Every row gives one point. Each copy is the shape, with its points in the same order, turned, moved and blurred by noise. Some copies are also mirrored. Which?
In the rows, zero is written as 128.

Shape (6 x 3):
[[198  91  89]
 [178  76  86]
 [123 138 145]
 [146 137 164]
 [115 165 106]
 [127 192 138]]
Copy 1, 6 rows:
[[112  47  93]
 [ 98  61 113]
 [150 132 133]
 [166 110 124]
 [117 158  90]
 [161 171  81]]
Copy 1 is: only turned
Copy 2:
[[176  60 167]
 [167  47 151]
 [117 136 135]
 [114 138 165]
 [154 151 102]
 [140 181 129]]
Copy 2 is: only turned
Copy 3:
[[111  36 109]
 [ 98  47 125]
 [146 139  98]
 [168 119 100]
 [108 140  63]
 [149 145  44]]
Copy 3 is: only turned
Copy 4:
[[211 137  94]
 [208 155 108]
 [112 115 124]
 [128  95 129]
 [101 145  82]
 [ 83  98  80]]
Copy 4 is: mirrored

Shape:
[[114 113 154 156 148 165]
 [157 152 156 165 118 154]
 [123 120 163 152 113 131]
 [125 107  99 107 137 161]
 [165 119 149 142 152 128]
 [121 132 144 173 123 116]
 [115 141 164 159 122 137]
 [161 107 149 166 126 100]
 [140 108  63 102 108 162]
 [141 136   7 167 117 165]
 [126 169 142 111 180 103]]
Copy 1, 11 rows:
[[113 137 164 106 159 170]
 [157 117 157 121 117 173]
 [126  92 148 115 147 156]
 [ 83 148 118  87 121 158]
 [157 123 127  89 151 165]
 [141 118 139 148 152 154]
 [132 113 166 130 145 151]
 [152  96 107 121 168 172]
 [ 61 139  82 100  80 164]
 [ 85 197  70 151  80 208]
 [165 147 127  87 147 100]]
Copy 1 is: only turned
Copy 2:
[[135 106 172 144 113 158]
 [123 117 135 187  95 135]
 [115 128 170 150  96 121]
 [124 103 119  94 117 150]
 [161 126 138 148  78 133]
 [134 129 163 160 118 104]
 [117 135 167 165 113 132]
 [154 125 154 152  75  91]
 [110  87  84  85 119 128]
 [136  51  58 123 175  95]
 [167 188 128 136 124 149]]
Copy 2 is: only turned
Copy 3:
[[ 98 117 137 180 140 130]
 [110 178 143 182 134 121]
 [116 140 135 167 118  95]
 [ 89 123 102 129 118 160]
 [137 151  99 177 138 133]
 [143 136 155 163 114 114]
 [117 140 151 163 133  97]
 [160 149 111 183  99 114]
 [ 85 148  98 109  82 177]
 [112 165 161 120  63 234]
 [157 144 123 120 182 130]]
Copy 3 is: mirrored
Copy 4, 11 rows:
[[105 136 118 176  99 168]
 [170 143 145 159 101 139]
 [126 124 142 167 108 139]
 [ 86 156 104 114 114 126]
 [139 111 151 123  98 162]
 [142  95 137 175 119 129]
 [138 130 144 186 116 147]
 [145  89 144 129  89 139]
 [ 93 149  84  96 112  95]
 [150 126  19 105 128  88]
 [130 123 167 127 178 162]]
Copy 4 is: only turned

Shape, 11 rows:
[[ 66 128  55 109 140 140 177 128]
 [188 110 203 112 105 115  94 144]
 [135 211 196 102  87 128 126  74]
 [ 38 133 101 139 153 121 146 129]
 [134 140 168  96  73 152 145 117]
 [ 97 124  89 125 156 132 197 112]
 [165 184 164  77 116 138  83 129]
 [174  83 132 134 181 109 136 137]
 [ 89 144  67 168 120 157 151 105]
 [ 71 170  65 126  88  88 171 107]
 [122 128 105 161 179 126 176 198]]
Copy 1, 11 rows:
[[ 51 108  91 130 156 186 142  90]
 [153 122 124 135  53  44 107 147]
 [128 223 171 141 108  99  88 128]
 [ 96 118 119 121 139 192 182 103]
 [108 162 116 147  95 110  84 158]
 [ 68 110 108 137 180 143 158 112]
 [117 169 140 104  69  84  79 101]
 [121  58 122 127 125  63 160 112]
 [124 123  94 131 176 183 118  85]
 [ 82 176  78 174 141 167 148  61]
 [106  91  58  69 148 111 188 117]]
Copy 1 is: mirrored
Copy 2:
[[116  94  78  82 178 140 166  66]
 [128 130 130 152  53 114  87 193]
 [126  93 219 105  79 172 138 163]
 [ 94 134 101  53 166 150 129  84]
 [105  71 135 140 101 164 142 163]
 [131  93  98  87 189 131 140 108]
 [137 139 165 113  44 131 165 163]
 [169 143  77 124 136  85  88 154]
 [ 89 128 128 119 194 137 146  78]
 [102  69 151  79 151 120 147  42]
 [ 95 131  82  70 171  55 121 152]]
Copy 2 is: only turned
Copy 3 (11 x 8):
[[173 166 113 136 189  78 145  69]
 [101  77 147 110  52 171  78 125]
 [130 198 116  99 108 197  74 168]
 [128 163 133 156 204  85 116 104]
 [113 152 103 116  94 173 133 112]
 [168 162 157 120 173  88 143  75]
 [146 117  92  85  88 163  75 167]
 [151  77 191 104 111 102  94 101]
 [186 152 132 163 193 147 145  87]
 [187 208 105 163 165 114  95  69]
 [170 104 176 172 127  59 159 121]]
Copy 3 is: only turned

Shape, 14 rows:
[[ 78  71 183  94  90 180 174  85 151]
 [101  60 165 136 114 133 131 115 221]
 [146 127 122 103 155 129 138 179 100]
 [201 163 124 109 142 155 138 152  77]
 [ 89 113  80 196 210  81 114 115 191]
 [ 83 125 153 120  95 125 132  89 173]
 [185 192 124 104 161  76  99 165  95]
 [ 89  82 168  84 119 129 156 120 140]
 [ 86  96  94  94  95 134 168 123 193]
 [130  71 147 171 103 127  99 132 185]
 [173 152 115 128 116 137 178 129  90]
 [ 83 158 123 186 185 127  70 174 209]
 [203 173 156 114 163 117 178 169 123]
 [186 132 106 102 166 149 124 104 149]]
Copy 1:
[[134 126 123  76 171 194  87  51 111]
 [138 125 148  64  73 186 120  87  87]
 [157 172 122 135 148  99  94 173  93]
 [176 166  94 194 170  94 121 159  90]
 [130 112 215  79  73  78 181 159 128]
 [102 138 116  91 121 162 140  90 135]
 [132 211 113 195 123  84 144 189 118]
 [125 168 141  83 154 168  86  98 108]
 [132 143  99  29 131 133 132 108 101]
 [121 110 144 110  66 153 127 101  60]
 [153 144  98 159 194 112 148 148  81]
 [130  96 156 111  24 103 123 178 157]
 [190 180 109 174 157 147 146 202  98]
 [198 168 122 143 129  91 156 108 103]]
Copy 1 is: only turned
Copy 2 (14 x 9):
[[ 77  89  48  34 149 176 149 147 123]
 [ 79  97  46  93  99 153  92 169 174]
 [ 94 104 163 146 162 109 132 135 112]
 [131 107 158 170 150 113 185 143  76]
 [144 169 100 143 105 109  16 114 163]
 [103 143  84  60 105 146 135 161 150]
 [143 128 209 157 126  64 145 171 109]
 [ 79  88 102  54 143 136 123 153 131]
 [ 42 156  61  88 146 129 109 157 135]
 [ 83 103  80 132  61 149 112 143 165]
 [109 136 136 140 143 141 157 151  54]
 [140 156 130 163 119 135  80 128 242]
 [138 102 166 175 166 129 140 208  87]
 [142 116  85 157 142  77 146 151 106]]
Copy 2 is: mirrored

Shape, 18 rows:
[[165 154  96 150 120 140 159 164 119 102 105 124]
 [140 144 110 135 135 183 130 147 138 109 110 147]
 [131 142 139 145 172 109 102 166  81 146 130 146]
 [211 126 133  74 107 107  97 150 151 139 122 146]
 [110 156 130 151 142 128 130 138 151 102 124 139]
 [135 131 138 155 106 120 137 165 154 184 107 135]
 [111 117 124 150 110 146 148 143 165 102 107 146]
 [177  94 117  95 109 133 172 139 121 175 174  57]
 [163 157 122  64 105 117 109 144 156 150 109 148]
 [ 98 154  68 121 118 123 105 164 156 100 122 118]
 [107 146  99 155 125 107 172  89 137 109 107 116]
 [101 135 124 150 109 132 102  78 124 117 117 109]
 [111 162 124 140 102 115 105 128 134 108 137 146]
 [114 159 120 162 131 112 102 124 117 142 118 102]
 [118 132 128 151 117 119 101 126 103 175 104 119]
 [144 151 135 141 162 170 109 156 128  93 106  96]
 [129 143   7 149 143 119 127 158 169 102 141 109]
 [105 160 135 149 151 130 100 155 155 165 213 149]]
Copy 1, 18 rows:
[[147 125  99 164  90 163 100 148 134 140 103 146]
 [151 136 130 157 112 175 137 146 139  96 114 145]
 [151 173 124 137 150 125 132 167 107 167 152 129]
 [102 159 105 160  97 105 100  92 148 104 185 164]
 [137 117 119 116 145 158 117 163 149 117 120 128]
 [ 95 111  88 153 154 147 143 127 103 139 132 166]
 [118  91 138 152 145 172 115 152 147 105 114 156]
 [108  78 128 183  74  88 143  79  96 152 142  98]
 [ 88 149 107 121  85 129 126 118 138 100 172 170]
 [ 93 134 131 112 104 181  87 161 114 103 119 111]
 [142  70 138  98 118 175 107 133 143 161 114 141]
 [124 122 170  95 145 158 127 102 148 143  99 131]
 [ 99 142 129 111 137 161 117 145 167 138 122 127]
 [126 140 123  98 144 148 123 124 114 158 104 124]
 [114 145 138 118 149 145 144 113  99 168 119 153]
 [172 150 127 136 122 129 117 145 121  93  87 126]
 [126 110 111 130  89 219  61 138  92 114 134  75]
 [104 140  96 130 171 150 172 147 136 126 165  58]]
Copy 1 is: mirrored
Copy 2:
[[153 133 130 141 142 176 162 140 157  84 121 111]
 [136 148 151 160 151 141 138 142 182 115 114 100]
 [142 142  87 172 132 153 116 134 114 151 148 155]
 [106 133 127 119  83 118 196 121 183 135 134 171]
 [103 126 117 152 159 132 139 143 127  95 107 104]
 [118 164  89  98 159 138 125  97 159 110 106 144]
 [ 95 114 123 122 158 131 119 137 180  86 108 100]
 [132 173 170  55 130 135 147 142 136  88 192 182]
 [108 136 146 134  87 111 169  81 169 118 125 151]
 [121 140 114 147 123 113 152 115 146  78 153  67]
 [135  90 146 102 157 144 127 123 103  76 109  99]
 [135 104 139 104 118 110 109 150 113 125 102  97]
 [ 96 135 121 137 103 131 128 140 120 113  99  96]
 [150 139 104 119 128 123 124 125  92 113 111 110]
 [149 141 105 104 125 125 103 108 113 137 114 135]
 [169 151 124 173 144 114 145 176 153 105 115 131]
 [140 129 115 129 158 127 191 123 136  90 186  32]
 [ 57 202 116 138 155 118 134 139  87 152 146 115]]
Copy 2 is: only turned
